Every row gives one point. Any point is a mix of the corners, with weights that add up to 1. It lies inside the corners' shape when no weight is negative. Say inside or outside, and name the corners with a negative weight.

Corners:
(1): [  6 -60]
(2): [42 34]
(3): [-64  20]
Points:
[-33  42] -> outside (1)
[24  8] -> inside
[-54  14] -> inside
[-19 -18] -> inside
[-10 -36] -> inside
[22 -9] -> inside

Corners:
(1): [ -9 -22  41   2]
(2): [ 39  10  25 -91]
(3): [ 32 -29 -14  16]
(4): [-84  -3 -28  -3]
(5): [ 55  64 -15 -14]
Points:
[ 28  -9  28 -28] -> outside (4)
[-16  -1  -2  11] -> outside (2)
[  4  20 -12 -38] -> outside (1)
[-31 -12  31 -87] -> outside (3, 5)
[-10  -5 -18  18] -> outside (2)
[ 60   9   2 -43] -> outside (1, 4)
[ 22  45   1 -70] -> outside (1, 3)
[ -8 -12 -10   2] -> inside
[ 41  41  -2 -25] -> inside

Corners:
(1): [ 85 -28  14 -36  59   8  -1  95  49]
(2): [  5  32  38 -62   9 -80  -5 -14 -13]
(3): [ 33 -16   2 -14  27  29  21  39  91]
(4): [ 22  12  22  69 -37  -2  53 -22  -9]
(5): [ -6 -19 -23  16  48  11  19  38  28]
(6): [-12  10  66 -53  64 -12 -11  60  35]
(7): [-13  26  33 -23 -55 -19 -11   2 -22]
(8): [  3   7  18  52 -65 -25 -19  -2  17]
(9): [ 10  22  41  11 -30  10 -22 -50 -33]
(10): [ 35 -91 -14  55 -27  24  26  11  -2]
Points:
[ 10   0  15  14 -20 -12  -1 -10 -19] -> outside (3, 6)
[ 15 -14  13  14  29  -4  24  36  33] -> outside (7, 9)
[ 11   9  24   9 -24  -7  13   6   3] -> inside
[ 47  43  66 -70  52 -44 -18  35  34] -> outside (5, 7, 10)
[  4 -11  15  27 -26  -7   9  -8   2] -> outside (1)
[32 -7 21 -5  6  3 -2 16 11] -> inside
[ 45 -31  19   7  18   5  23  21  16] -> outside (5, 7, 8)
[ 46  19  47 -56  35   5   0  40  36] -> outside (5, 8, 10)
[30 -2 33  1 -6 14 -2 18 27] -> outside (2, 5)

Corners:
(1): [ 17  -6 -41  19  14   8  41  49 -81 -27  -6  -6]
(2): [-43   3 -14  53  40 -22  13  58  95  -3   5  26]
(3): [ 22  15 -45  27  48  46  43  30 -29  45  -1  18]
(4): [-30 -25  18  51  20  53   4  27 -30 -38 -32  51]
(5): [-49  10  -1  27  -3  -2 -31 -18   5 -81  44  45]
(6): [ 18 -12 -27  19  36  16 -50  -4 -33 -26  24 -18]
(7): [ 22  31   6  74 -40  16 -33 -42  24 -11  26 -14]
(8): [ 94  11  21   6 -22   2  23 -19  74 -33  26  34]
(9): [  8 -53 -58 -10  16 -10  -1 -38 -89 -36  -5 -31]
(10): [ 29  36 -45   2  35  10  48   5 -20 -41  -1 -37]
(11): [ 12  51  25   6 -18   3   5 -31  -6  23 -35  32]
(12): [ -3   4  38  40   9 -17 -21 -58   8   0  51  -3]
(13): [-50   7  23 -37   1  26 -21 -20  22 -44  46  10]
Points:
[  5  18 -18  15  20   7  19   6   4 -24   5  -3] -> inside
[ 39   2 -46  18  22  10  26  30 -13 -14   8 -23] -> outside (4, 5, 11, 12)
[  3  -4 -19  26  14   8   2  -1 -12 -31  13   1] -> outside (11)
[-37  15  -7  16   8  17 -19 -16  -7 -15  -4   9] -> outside (1, 8, 12)
[14 16 -4 22  8  9 11  0 13 -4  3 19] -> inside
[-10  17  11  30   6  23  -9 -17 -24  -9   9  13] -> outside (2, 8, 9)

Corners:
(1): [  9   4 -35  42  27   8 -21 -61 -49  22 -32   9 -41   7  -5  15 -48  10]
(2): [ -2  -4 -54  -1 -63  -3   3 -34  17 -33 -59  22 -53  -6  50  20  27  11]
(3): [ 38   8  25 -25 -53   3 -14  32  59  38  20  15 -21  51  83  44  15 -20]
(4): [ 65   9  11  27 -52  56  -3 -54  22 -10 -51  69   4  18  66 -26  11 -15]
(5): [-11  -2  28 -37 -43 -25 -57  34  10 -21 -17  42 -23  -5  16 -41  34   4]
(6): [-27  26  47 -55  28  61   8 -10 -22 -20  69  22  52 -25 -47  41 -95  51]
(7): [-21  12  27 -25  33 -49  -2 -11   1 -53  32  26  43  24   3  17 -58   5]
(8): [  2   4   3 -56  15  39  14 -12 -38  -1  35 -49  30 -27 -51   4 -59  15]
(9): [-18  15 -26 -33  28  36 -17  -3 -42  -7  55 -18  22   7  31  24 -18   9]
(10): [-59 -20 -12  48  -7  21  17 -92 -67  28 -54   4 -26   8  15  19  -5   1]
(11): [ 43  -9   9  38  32   7  28 -72 -42 -30 -39 -10 -34  49 -21  12  38  17]
(12): [ 17  44  34  -9  51 -39  25  24   9 -26  67  38  48  12 -46   7 -28  11]
(13): [-10   9  12 -73  82   4   1  13  10   4  29  -5  46   5 -39  22  -7  -9]
(14): [ 20 -26  32 -26 -28  -4 -44  27  17 -39  30  33   2 -44  16  -4   0   5]
(15): [ -5   7  42 -50  50  42  27  57   2 -77  34 -31  45 -27 -31 -38 -38  26]
(16): [  2 -24 -36  54  -4   3   9 -32 -44   9 -41  15 -23  61 -22  60   0 -22]
(17): [ 47 -47   6 -11 -79  22  -7  -2   7  45   0  69 -15 -28  90 -10 -34  32]
(18): [-18   4  -7 -33  73  -7 -24   0   6 -22  27 -41  47  24 -76 -12  -8  42]
(19): [ -1 -24  -5  28  -6  18  15 -61 -12 -35 -12  39 -37  24  -4 -38  -3 -11]
Points:
[ 11   4  -2  -5  -6   5   5 -20  -7 -12  -2   1  -7   8  10 -11 -11   8] -> outside (6, 13, 14, 16)
[ -5  -2  -8   2   5  18  -1 -27 -25  -3  -2   9   0  14   9  16 -11   2] -> inside
[ -4  -3  -2  -5  16  13   0 -22 -22 -17   0   8   3   2 -12   6 -17  10] -> outside (3)
[ -8  -5  -4  -3   6  12   4 -18 -25  -8   2   8  -7   7  -2  18 -21   6] -> outside (4, 18)
[  3   1  10 -16   5   0  -2  -7   1 -10  12  13   8  18   6  14 -18   2] -> inside

Corners:
(1): [-68  24  30 -27 -21 -18 -19   5  35 -13  -1 -61 -48  18  26  16  28 -63
 -28 -30]
(2): [ 39  15  28  17 -13 -18  13 -42 -10  -3  83 -61  64  -5 -73  -7  29 -35
  13  20]
(3): [ 76 -11  56 -46  28 -24 -11  12  39  19 -11 -23  -8 -28  41 -12 -51 -50
 -50  24]
(4): [-39  11  27 -40 -23  -5 -56  15 -15 -46  14  17 -37 -43  17  21 -62  40
  20   5]
(5): [-12  -6 -63  45  -7  -4  40  -3  13 -10  30  37  34  47   4  11   6 -19
  44  29]
(6): [-54  32   1 -38  28 -52 -62 -50  38  43  -8  17  -9  -4 -23  -7  40 -28
   6  -5]
(7): [ 41  24  19 -29 -26 -66  29 -29  38 -18 -59  44 -32 -40  17  -9  40  22
   9 -48]
(8): [ 40  19 -53 -50   7 -29  26 -20  -7 -37 -89  39 -63  29  56  -2 -49 -22
 -57  -4]
(9): [ 33  18  37  11  33  -2  53  30 -20 -12  31 -60 -13  22 -46 -19  -6 -34
 -32  30]
(10): [-59 -41 -60  15  -5 -69 -36 -23 -25 -43 -46  68 -47  -3  41  -7  31   3
  62 -27]
(11): [-61 -19  19  -1 -33 -16  32  12 -49   4  21  38 -38  37  37  27 -72   5
 -36  36]
(12): [-24   1  -1  46  59  18 -11  35 -14 -80 -12  67 -93  16  35  51 -60  18
  41 -17]
(13): [-30  35  15  22 -21 -11 -48 -22 -32 -30  45  32   1  43 -37  11 -36  -6
 -46  63]
(14): [ 80 -20  15 -43 -49 -15  24 -32  45  37 -51 -50  -7 -50 -70 -45  16 -23
 -42 -56]
(15): [-43 -45 -14   7  20 -14  26 -23 -68 -44  38  24 -21  18 -58 -26  12  16
   5  54]
(16): [-36  34 -40  -1  15 -46  -6  -3  16  38  46  64 -15  27 -46  37  18 -44
 -21  52]
(17): [-30 -36  38  59  63 -40  46  30  50 -48  38 -49 -72  16   7  17  13   3
  55 -19]
(18): [-62 -30 -46  -7  32   5 -11 -20 -66   1  36 -41  -3  31  40  -7  16  32
  20  45]
(19): [-22  31  35  15  30 -20 -22  24  57  13  69  -8 -10 -10  36   7 -34 -13
 -21 -15]
(20): [ 47 -30 -44  37  -2   5  75 -18 -36 -10  53 -48 -20  68 -21 -25  17  16
  44  11]
(21): [ 41 -39 -54 -26 -37 -11 -22 -44 -33 -15   3 -21  57  41 -58  -7  43 -43
   2 -16]
Points:
[-14 -10  15  26   2  -8  18  20   7 -22  14  -9 -46  11  35   5 -28  14
  16  -3] -> outside (2, 6, 8, 15, 16, 21)
[-10 -20   8 -36 -31 -23 -14 -34 -42   4   5 -20   3  -3 -19 -23  12   0
  -8  17] -> outside (5, 8, 12, 16, 17, 19)
[-16  -1  -5   8  10 -21   4  -6  -2 -18  19   3 -15  19   0   6   0 -11
   9  10] -> outside (14)
[-13  -4   9   1  -2 -15  -2  -7  -7 -12  22 -18 -11  17  -8  -3 -12 -13
 -10  16] -> outside (7, 12, 16)

Corners:
(1): [  0 -75  14 -18   7  70  50  11 -27  46 -75  50 -17  23 -42  31 -25 -27
 -40 -15]
(2): [-31  18  13 -39  13 -21  29  10  12   3  11 -31  -8  18  15  46 -31 -67
 -46  44]
(3): [ -7 -10  16  38  -5 -43   0  17  37  18  -3 -35  -1 -24 -45  -2  55  29
 -10   2]
(4): [ 29 -60  29  -1 -43 -24 -23 -15  33  -1 -89  13 -21 -26  60  24  79  33
 -69   7]
(5): [ 24 -95  34 -40 -45  61  71  -7  27 -19 -68  -3  -1  11  34  32  -7   1
 -51 -46]
(6): [  6  14 -60 -40  24  -5  24 -27   8  28  70 -40 -36  -9  53 -21 -49  60
  39 -24]
(7): [ 36  49   3 -29 -47  36  -2 -15 -40   8  37 -64   8   1  19 -23 -28 -19
 -37 -36]
(8): [-32 -45 -68  18 -11   4 -26 -23  17  54  20  -4   0 -49  17 -46 -14  81
  22  20]
(9): [ 17 -11 -10  -4   0  23   9  12   9  50 -35  18  -9  58  23  50 -31 -17
  -9 -17]
(10): [-21  41  43  -3  43  21  -9   6 -50   0 -23 -35 -21  41 -56  13 -50   5
  18  35]
(11): [  0  58 -40  36  35 -43 -29  19  -9 -23  46 -39  -8 -20 -21 -17 -50  21
   7 -13]
(12): [ 17 -31   8  -4 -14 -35 -36 -19  17  11 -60  -6 -29  13  20 -31  47 -39
 -19  46]
(13): [-56  35  20  17  12  23 -13   6  -7   2  48  43 -61 -48   4 -15 -56 -15
  34 -39]
(14): [  3 -10 -20   1  -4  60  22  22 -23 -15 -51   8 -37  37  22 -27   5  28
 -51   8]
(15): [ -5  46 -48 -46  13 -43 -38  -8  26   4  12 -39  15  23  14 -15  13  18
  14  42]
(16): [-17 -38 -45   6 -16   2 -27 -53  42 -16   4  11 -15 -44  14  15  26  53
  -7 -18]
(17): [ 12  19   1  44 -39  28  23  31  -1 -26 -73   1  26 -28  27 -21  72  -7
 -41  36]
(18): [-17  16  62 -22  35  46   2  44  28 -24  26 -56  16 -18  58  56  42 -28
  13 -23]
(19): [ -5 -68  87  12 -20  13  28 -23 -54   1  34  42   9 -10 -53  16 -59 -61
 -35  10]
(20): [ 33  32  15  38   9  31 -13 -38  -9   2 -62   7  26  22 -29 -38  17  17
 -69  39]
(21): [-24  -1 -26   3   2 -28  35 -10 -43  26 -89  21  37  48 -15   4  40 -13
 -67  71]
Points:
[-12  -8   7  25  12  -9  -4  -4  -3  15 -10   9  -8 -10 -16   4  -4  -1
 -14  16] -> outside (5, 7, 14, 15)
[  4  10  -1 -11  -7   9  -1  -3  -1   3   1 -25   0   0  13  -1  -1   1
 -16  -2] -> inside
[  1  -7  -7  -2  -6  11   4  -8  -7  10 -24  -4  -9   7   2  -6  -3  11
 -24  10] -> outside (18)
[  1  -8 -14  -6   1   8  10   1   8   9 -25 -21   3   8   4   2  10  10
 -19  10] -> outside (4, 13, 19)
[ 22 -14   8   7 -19   1  -5 -14   2 -17 -54  -8  -1   9 -20  -7  19  -9
 -59  24] -> outside (6, 8, 9, 13, 18, 21)

Corners:
(1): [ 24  -7  12  -7  17   7 -15   7 -50 -47 -22  17  19 -18   7 -26   1  51
  13 -23]
(2): [  4   7 -19  50 -32   2 -30  14 -26 -46  27   5  -5   4  -6 -23 -21   0
   9  33]
(3): [-13 -13  -8  38  33  60 -17   7  20  12 -10  18  26 -46  26  63  18 -10
  14  -2]
(4): [-13  17  -7  -5  23 -10  13  21   5 -35 -26 -46  -1  12 -21 -28  23  12
  38  34]
(5): [  0 -31  16 -24 -26  24 -18   1 -49 -64  19   7  30  63  -4 -57 -57   8
  11 -20]
(6): [-21  13   8 -11  -2 -11  16  12 -18  -2 -16  20  44 -33  39  24 -47   7
 -29  62]
(7): [ 47 -29 -50  61  -4   5 -55  -2  31  16 -19  35   3 -40  -5 -33  23  35
  30 -38]
(8): [-15 -48  95 -28  35   5  17  56   2  25 -25   4   8  31  -3  10 -25 -37
  62   4]
(9): [ 39   7  38 -41  45  31  26  32 -40   0 -27  23  66  10 -11 -47 -48 -29
   1 -19]
(10): [ 39  25  33   6   1  -3  51  15  17  18   7   5  31 -14  32  15   1  10
  11  76]
(11): [-40   7  24 -25   5   8   8 -63  25  54  -4 -30   0 -21 -43  60 -11  54
 -28   7]
(12): [ 15   6 -24  -1  -8  14  -6 -36  -5 -28 -14  -2 -41  11  15   5  -5 -25
 -44 -51]
(13): [  2 -33   5 -15  13 -33 -33 -57  -8  15  30   2  29   5  13  -7 -26  -3
  34  -5]
(14): [ -3  19   3 -66   2 -11  -7  -9  11  54 -20 -21  17 -69  11  12 -27   0
  -8  40]
(15): [ 26  -4  19 -30 -35  -1 -83 -70   0 -16  -3 -23 -24  54  -2  -9 -66  18
 -39 -25]
(16): [ -1   2  16  14  34  17 -10  24  50 -46   2  21  11 -42  20  13 -10 -26
 -30 -15]
(17): [  5  16 -27 -29  16 -30 -17   6  13   6  -2  10   6  -1 -18   9   7   9
  50   2]
(18): [ 36  -6 -18 -16  17   6  12  25 -28 -53  24  11   3  30  -9 -65 -38   6
 -12  43]
(19): [ 63 -10  18 -37 -27  -9 -14  -8 -70 -31 -44   8  12 -12 -26 -32 -48 -14
   2   0]
(20): [ 16  17   9 -46  13   3 -15 -31  -6   7 -45  49  24 -10   1 -45   4 -33
   7  10]
(21): [ 44 -16 -30 -21   7  -4 -75 -21  -8 -13  18  25  15   0  19 -12  16 -26
 -29 -36]
Points:
[  9   2   0 -28  24  -7  -4  13 -15 -10 -19  16  14 -16   6 -12  -9 -27
  15   7] -> outside (5, 7, 10, 11, 15)
[  3   2  16 -24   9  -7  -6  -2  -8 -15  -2  -3  11  11   3 -12 -18  -1
   2  12] -> outside (3, 7, 19)
[ 19  -2  -6 -10   3   3 -23 -13  -4 -13  -2   8   5   0   8  -6  -7  -9
 -12 -10] -> inside
[ 10  -2   7 -31  24  13   5  30 -17 -28 -20  15  19  -7   5 -16 -13 -24
   6   1] -> outside (2, 7, 10, 11, 13, 15)

Corners:
(1): [ 36   4 -77  47   9 -50  -7  75 -35 -52   7 -33   5  14 -18 -39  18  32
  21  12]
(2): [-18  59   2  37 -37 -38 -41  26   4 -48  54  19 -17 -15 -64 -20   8 -47
  57 -24]
(3): [-24 -51 -44  42  -7  32  17  69  14  -9  -7   4 -58  30 -17 -29 -15  43
 -28  25]
(4): [ 81 -47  68 -50 -82  25 -35   2 -66 -21  21  38  14  43  11  -4  16  14
  19 -28]
(5): [-18 -55  15 -34  -8  31  22  26 -10  -8  35 -14  22  -6  60  41 -46  34
   4   2]
(6): [ -1  17 -70  24 -69 -20  45  30 -36 -61 -15 -41 -55 -15 -28 -24  -8 -13
  61  18]
(7): [-41  69   2  36 -80 -33 -34  55 -79 -44 -11  15   3 -81 -72   5  20  17
  13  15]
(8): [-25 -95   7 -34  77  20  14  17  20   4  41  11  40 -31 -24  -4 -48  35
  -5  10]
(9): [-41 -56  -4 -61  19   1   4  -5  11  38  38 -34  17  47  49 -34 -82 -20
 -27  64]
(10): [  1  -7  -4 -49  -5  11  87  -6  29  34  -2 -30 -19  15  40  12  -5  40
 -35  44]
(11): [ 17  15 -25  56 -19  59  20  26  -5 -47  23  91 -30 -70  -4  -2 -33  14
  53  47]
(12): [ 19  37 -38  63  26  -6  70  13 -77 -35  -5 -28 -32 -20  29  12  27   3
   6   4]
(13): [ 40 -40  30   1   6  47 -25 -17  36  -2  13  46  85   8   3  35 -12 -25
 -57 -11]
(14): [ 17 -46  15 -45  17 -38 -69  -3  56  42  16  14  64 -12  43 -21 -21 -25
 -31 -34]
(15): [-38 -57 -63 -56  30  15   5 -20  25  14  35  21 -29  65   6  15 -53   9
 -48  37]
(16): [ 31   1  -6 -45  17  24 -30  12   0  -8 -41  35   8  52 -24 -12 -12  -3
  43 -38]
(17): [  6 -67   4 -72   0  64 -58 -25  21  18   2 -37  18  29  15   3   6  36
 -46  13]
(18): [ 60  28 -12  31 -33 -51   5  19 -51 -47  19 -47 -42  -9  -8  12 -36  -9
  26  -1]
(19): [ -2 -73  66 -49  86  21 -27 -42  41 -60 -25  47  62  26   7   9   6  43
 -42 -23]
(20): [ 22 -21  23  15 -47 -25 -72 -21  10  11  55  19  66  19 -14 -23 -39   9
  24 -33]
(21): [ 21 -28  58   5  -6   3 -84 -21  44  18  10  57  48  27 -18  47  11 -22
  11  -3]
Points:
[ 12 -16  -1   8 -18   5 -21  18 -14 -28   7  20   3   1 -17   1  -2  10
  12  -7] -> outside (9, 10)
[ 12 -29   9 -41 -13   3 -32 -22  13   1   7  -1   0  51  11   9 -10   8
  -2 -26] -> outside (1, 7, 8, 9, 11, 13)
[ 22  -6   4   6 -17  -1 -14  24 -12  -5  19  19   9  -2  -3  -5 -20  -1
  18   1] -> outside (6, 15, 17, 19)
[ -8 -29  -7 -12  -7   7  -4  16   1 -16  25   4   5  -9  -8 -11 -26  14
   0  14] -> outside (12, 16, 21)
[  5 -30 -19 -10  -2  -5   0  20  -6 -15  13   5   5  11  -2 -12 -34  18
  -1   8] -> outside (2, 12, 17, 21)
[ 15 -16   8 -13  -9  -6 -17   6 -10 -14  14   2  20   5  -2   8  -6   6
   6 -15] -> outside (3, 9, 11)
